Every row gives one point. Examples show where two turns around zero, p and q, send a point. Write where each new point lands after one turn and then the other. Backwards means that the second turn is done in reverse. Each puzzle has new turns, and all numbers are rounded.
In the rows, zero is written as 128.

Turn p:
[138 153] -> [113 150]
[146 149] -> [121 155]
[110  63] -> [172  77]
[117 147] -> [106 130]
Turn q:
[130 178] -> [171 154]
[ 94 118] -> [101 151]
[128  86] -> [ 93 104]
[159 130] -> [147 103]
Where do these land?
q, then p: [145  92] -> [145  92]
p, then q: [173 135] -> [173 135]
p, then q: [149 125] -> [149 125]
p, then q: [ 84 152] -> [ 84 152]
q, then p: [ 89 135] -> [ 89 135]

Turn p:
[ 99 117 116] -> [102 107 124]
[148 162 138] -> [142 165 117]
[177 150 112] -> [175 146 103]
[ 88  83 147] -> [ 93  95 169]
Turn q:
[169  92 172] -> [ 89  78 158]
[164 133  84] -> [178 101 127]
[ 98 146 138] -> [119 163 126]
[ 82 133 108] -> [131 163  92]
[128 135 137] -> [124 134 137]
Where do these land?
q, then p: [166 142 136] -> [140 136 167]
q, then p: [158 146 173] -> [106 151 175]
p, then q: [102  98 107] -> [102 114  94]
q, then p: [ 86 126  96] -> [139 126  76]

Turn p:
[128  95 140  89] -> [139 100 163 102]
[127 130 122  93] -> [109 118 145 105]
[168 138 118 157] -> [146 160  93 116]
[ 77 167 173 137] -> [102 148 166 189]
[141 111  87 163] -> [143 115  74 126]
Turn q:
[132 149 129  96] -> [128 144 132  93]
[139 191 126  98] -> [124 163  99  74]
[125  95 121 220] -> [129  93  94 213]
[128 117 156 108] -> [142 146 156 127]
[101 108 119 132] -> [104 116 145 144]
[143 107 117 114] -> [140 105 143 118]
Where do these land?
q, then p: [ 91 139 155  95] -> [ 98 154 162 153]
p, then q backwards: [153 131  84 140] -> [144 171 105 138]
p, then q: [ 68 141 128 128] -> [109 128 131 186]
p, then q backwards: [160 121 158 103] -> [139 126 150  83]
p, then q: [157 146 152 136] -> [134 153 102 106]
q, then p: [137 144 143 115] -> [112 144 132 114]
q, then p: [130  74  76 178] -> [192  75 101 148]

Turn p:
[123 104 134  71 101  90] -> [171 128 155 106  99  81]
[146 142 141 157  73 145] -> [143 147 159 174 157 146]
[161 152 120 108  97 123] -> [163 124 161 117 150 142]
[ 94 107 113 145 161 134] -> [102 119  88 136 100 127]
[120 111  93 158 208 113] -> [ 98  98  45 106 128 128]
[100 136 124 120 133 145] -> [115 133 130 127 100 144]
[108 141 154 135 135 120] -> [114 162 123 123 124 125]
[172 130 145 130 116 155] -> [116 114 163 137 167 131]
Turn q:
[184 108 143 149 126 123] -> [158 107 103 102 126 168]
[108 136 170 142 107 130] -> [128 165 139 147 115 158]
[109 119 115 137 136 112] -> [138 118 146 138 117 112]
[109 121 108 145  99 152] -> [ 96 115 124 149  99 132]
[109 109 151  97 106 122] -> [109 154 159 104 116 135]
[139 140  98 134  97 115] -> [125 125  99 122  95 110]
[138 162 110  92 225 142] -> [142 111 127 133 227  81]
Where do these land?
q, then p: [119 114 105 160 144 116] -> [133 121 124 155 150  98]
q, then p: [144 105 167 129 117 145] -> [ 96 116 159 129 115 149]
q, then p backwards: [140 124 108  91  97 129] -> [114 126 145 109 173 122]
q, then p: [121 145 128 126 105 140] -> [138 140 121 136 115 150]
p, then q backwards: [ 58 125 124 152 195 143] -> [147 149 106 127  41 165]
p, then q: [171 153 103  93 111 149] -> [118 123 147  98 165 176]
p, then q: [139 111 148 131 158  61] -> [158 126 120  97 132  63]
p, then q: [131 147 142 142  98 141] -> [137 138 116 155 147 148]

Turn p:
[146 117 114 112 110 141 132 123] -> [133 143 119 120 107 137 150 123]
[134 131 107 144 104 134  93 125] -> [146 132 127 113 112 165 108 130]
[128 140 114 114  75 127 138 132] -> [101 152 105 103 101 141 123 124]
[153 125 124 131 148 111 142 134] -> [143 135 126 150 119 102 128 136]
[ 92 122 115 143 143 136 126 141] -> [109 100 144 147 132 146 123 135]
[ 94 129 108 113 149 128 123 110] -> [118 106 114 153 145 148 134 108]
[105 121 165 139 140 130 135  94] -> [125 107 149 114 157 110 130  94]
[149 118 178 126 141 109 135 151] -> [139 124 133 110 143  77 132 156]
[151 149 128 130 141 135 128 142] -> [138 154 134 140 136 124 125 147]
Turn q:
[149 147 118 111 133 117 109 118] -> [136 157 109 119 132 134 115 112]
[127 134 117 158 152 130 135 106] -> [128 123 105 132 155 132 133 157]
[115 133 105 125 118 112 110 142] -> [128 153 123 127 106 110 137 133]
[129 130 125 110 115 172 106 126] -> [143 122 119 154  97 153 115 116]
[122 135 114 145 104 114 165 151] -> [105 139 155 131 133 125 170 134]
[126 127 136 111 176 133 131 141] -> [118 124 132 100 126 144  93 150]
[115 128 167 158 104 125 108 121] -> [119 106 126 164 138  91 120 113]
[133 112 144 115 118 114 158 113] -> [129 106 140 105 143 129 144 107]
[121 114 136 122 152 149 155 107] -> [129  91 123 112 137 154 127 140]
[143 120 116 125 108 114 103 156] -> [145 160 148 135 113 109 126 120]
Where do these land?
q, then p: [125 107 119 137 125 114 113 137] -> [134 136 114 122 122 107 114 140]
p, then q: [136 134 142 138 114 128 111 112] -> [137 134 117 120 126 141 110 110]
p, then q: [138 225  98 139 134 114 124 118] -> [111 170  64 178 129 127  92 158]
p, then q: [145 107 125 128 108 140 128 140] -> [120 130 148 130 118 138 141 103]
p, then q: [121 114 125  95 136 137 124 119] -> [132 119 133 115 136 150 150 145]
p, then q backwards: [ 96 112 126 130 133 138 160 115] -> [112 139 155 127  98 129 151 134]
p, then q: [151 109 136 139 143 137 118 129] -> [131 132 153 126 150 133 120 112]
p, then q backwards: [111 132 141 131 129 131 129 156] -> [116 130 135 144 149 126 143 139]
p, then q: [131 112 140 115 130 113 146 126] -> [129 132 130 106 134 114 148 126]
